Rows are points. The points of each table are mixes of a few directions, plus a little noise. How many directions does each table use, and how many do they share? Where both have some left over, give the other angles between the two spaces (their principal angles), to ten degrees, smallest first.

First, 6 rows:
-1.60 2.30

0.72 -1.09

2.24 -3.26

0.76 -1.06

-2.25 3.26

0.09 -0.18
Second, 6 rows:
-1.80 2.51

1.61 -2.30

-1.80 2.59

1.97 -2.79

-0.75 1.08

0.78 -1.13
Directions: first 1, second 1, shared 1

First, 6 rows:
0.09 3.15 -2.79 -2.72

2.75 0.53 -0.83 -2.41

0.53 -1.80 1.51 1.12

-0.96 1.54 -1.26 -0.62

-2.99 -1.11 1.35 3.07

0.56 -2.33 2.00 1.55
Second:
0.11 0.31 0.25 0.15

0.52 1.37 1.03 0.52

-0.13 -0.36 -0.28 -0.15

-2.26 -6.04 -4.54 -2.37

1.18 3.14 2.39 1.23

-0.20 -0.49 -0.36 -0.17

1.24 3.29 2.48 1.28

-0.47 -1.25 -0.95 -0.51
Directions: first 2, second 1, shared 0; angles 90

First:
0.97 -1.87 0.67 0.41 -4.98 -0.79

-1.70 -0.19 0.12 1.43 4.25 0.57

0.95 -3.83 1.52 1.19 -4.64 0.35

0.27 0.98 -0.30 -1.19 2.10 0.96

0.74 2.36 -0.88 -2.28 1.99 0.80

-1.13 0.41 -0.20 1.08 1.66 -0.55

-2.14 2.90 -1.33 1.09 3.22 -1.99

0.49 0.31 -0.06 -1.06 1.48 1.14

1.66 -1.19 0.43 -0.66 -5.17 -0.49
Second (6 x 6):
0.02 0.45 0.38 0.47 0.17 -1.05

-0.13 -1.43 -0.96 -1.40 -0.60 3.28

-0.06 -0.42 -0.26 -0.34 -0.14 0.79

-0.17 -1.70 -1.16 -1.64 -0.72 3.93

-0.01 -0.26 -0.18 -0.25 -0.09 0.58

0.36 3.30 2.29 3.25 1.43 -7.54
Directions: first 3, second 1, shared 0; angles 40

First:
-2.43 -1.35 -2.89 0.80 2.16 -3.17 2.04 1.72

1.62 0.12 -1.26 2.04 2.75 -2.90 0.38 0.69

0.02 0.38 1.61 -0.77 -2.23 2.15 -0.08 -0.20

-0.66 0.47 2.66 -1.67 -4.15 3.87 0.03 -0.25

1.07 0.52 0.91 -1.10 -0.26 1.62 -2.24 -2.02

3.78 1.35 1.51 1.87 0.49 -0.28 -0.54 -0.03

0.43 0.30 0.73 -0.89 -0.57 1.34 -1.27 -1.18

-2.20 -1.61 -4.36 1.21 4.44 -4.87 1.34 1.23

-1.66 -0.20 1.04 -1.49 -2.57 2.25 0.34 0.00
Second, 8 rows:
0.80 1.32 1.03 -0.38 0.88 0.76 -1.11 -0.34

0.91 0.27 -1.19 1.13 -1.93 -1.03 3.34 4.15

-2.21 -2.39 2.81 4.84 -2.45 0.25 0.87 -1.52

-1.43 -0.38 -3.97 -3.40 4.95 -2.58 -1.29 -0.98

1.17 -0.57 0.64 -1.26 -1.37 0.02 1.71 -0.19

1.04 1.03 -0.57 -2.06 1.35 -0.09 -0.41 0.11

-1.37 -0.32 3.32 3.53 -0.10 1.17 -1.68 -2.26

0.93 0.97 -2.02 -2.28 -1.25 1.47 -1.48 1.00
Directions: first 3, second 5, shared 2; angles 50

First, 9 rows:
3.33 -0.87 -1.39 -0.19 -1.32 0.13 0.13 -2.37 0.51

-0.52 -0.06 0.76 1.94 0.69 0.47 -0.49 0.85 -1.00

2.41 -0.34 0.38 -2.70 -0.30 -1.50 1.17 -2.27 1.15

-5.76 4.44 -1.31 -1.14 3.60 -0.35 -0.59 3.07 -1.53

-0.68 3.38 2.78 1.66 0.55 -0.93 -0.45 2.48 -2.72

-0.26 -2.33 2.41 1.60 -0.61 0.38 0.01 0.87 0.34

-2.97 -1.96 -4.87 -0.41 4.00 1.68 -0.37 -1.69 1.27

2.94 -0.82 0.11 -0.54 -4.45 0.19 0.12 -0.58 1.04

1.55 -1.46 1.19 -0.17 -2.19 -0.11 0.33 -0.34 0.92
Second, 10 rows:
0.95 -1.66 1.04 3.02 1.92 -0.08 1.64 0.08 1.39

-1.60 1.72 2.38 -2.27 -1.73 -2.13 -2.66 1.98 0.00

-1.47 0.46 1.51 -1.15 -2.28 0.23 -2.22 -0.24 1.29

-0.14 -0.25 2.17 0.96 0.31 -0.74 -0.50 1.09 1.58

0.79 -0.01 -2.24 -0.19 0.54 1.03 1.05 -0.79 -1.13

-1.57 0.35 2.56 -0.83 -2.45 0.59 -2.77 -0.12 2.70

0.64 2.16 -3.58 -3.54 -0.71 1.77 -0.59 -0.35 -2.14

-1.80 -0.90 0.19 -0.04 -1.99 -0.83 -0.40 -1.68 -1.11

2.53 -3.60 -1.89 5.72 4.86 -1.04 5.98 -0.91 -2.00

1.94 1.62 -2.23 -1.64 1.53 1.30 0.38 1.18 -0.67
Directions: first 5, second 4, shared 0; angles 30, 30, 50, 90

First (11 x 11):
2.71 1.90 0.38 0.54 0.67 -5.77 -0.61 -2.78 -1.23 2.15 -1.31

-1.65 -1.35 -3.04 -2.83 -1.65 3.70 0.90 0.47 0.86 -1.15 2.23

1.83 0.94 -0.01 -0.54 1.00 -3.95 0.19 -2.88 -1.09 1.58 -1.51

-2.31 -0.74 -0.79 -0.17 -1.65 4.78 -0.22 2.70 0.79 -2.11 1.63

-1.89 -2.20 1.36 -0.22 1.46 3.95 1.25 1.32 0.67 -1.18 -0.91

0.11 1.06 0.66 0.09 0.36 -0.79 -0.41 -1.15 -1.45 -0.30 -1.83

2.62 -0.26 2.29 1.87 2.52 -4.88 0.47 -1.06 0.69 2.82 -0.97

0.61 1.77 -0.64 0.79 -1.64 -1.42 -1.42 0.20 -0.54 -0.04 0.81

-2.12 -2.44 -0.90 -1.14 -0.35 4.90 1.20 2.23 1.78 -1.30 1.82

0.91 2.50 0.19 -0.23 -0.05 -2.91 -1.02 -2.79 -2.74 0.05 -2.64

-0.81 -1.20 0.59 1.86 -0.73 2.47 -0.30 3.72 2.21 -0.49 2.57
Second:
0.31 -0.86 -0.83 -1.21 0.41 -0.33 0.92 -0.84 0.49 0.67 0.37

-0.48 1.34 1.35 1.99 -0.69 0.52 -1.50 1.37 -0.83 -1.06 -0.61

0.37 -1.11 -1.05 -1.54 0.52 -0.39 1.16 -1.06 0.65 0.88 0.49

-0.73 2.22 2.15 3.13 -1.07 0.84 -2.37 2.19 -1.32 -1.73 -1.02

1.12 -3.28 -3.17 -4.63 1.58 -1.21 3.50 -3.19 1.87 2.57 1.52

0.21 -0.63 -0.64 -0.93 0.32 -0.25 0.71 -0.64 0.37 0.50 0.27

-0.48 1.41 1.36 1.99 -0.67 0.53 -1.47 1.35 -0.78 -1.08 -0.65

1.03 -2.97 -2.88 -4.23 1.44 -1.10 3.22 -2.97 1.72 2.33 1.34

-1.34 3.85 3.72 5.47 -1.89 1.42 -4.17 3.80 -2.25 -3.02 -1.75
Directions: first 4, second 1, shared 1
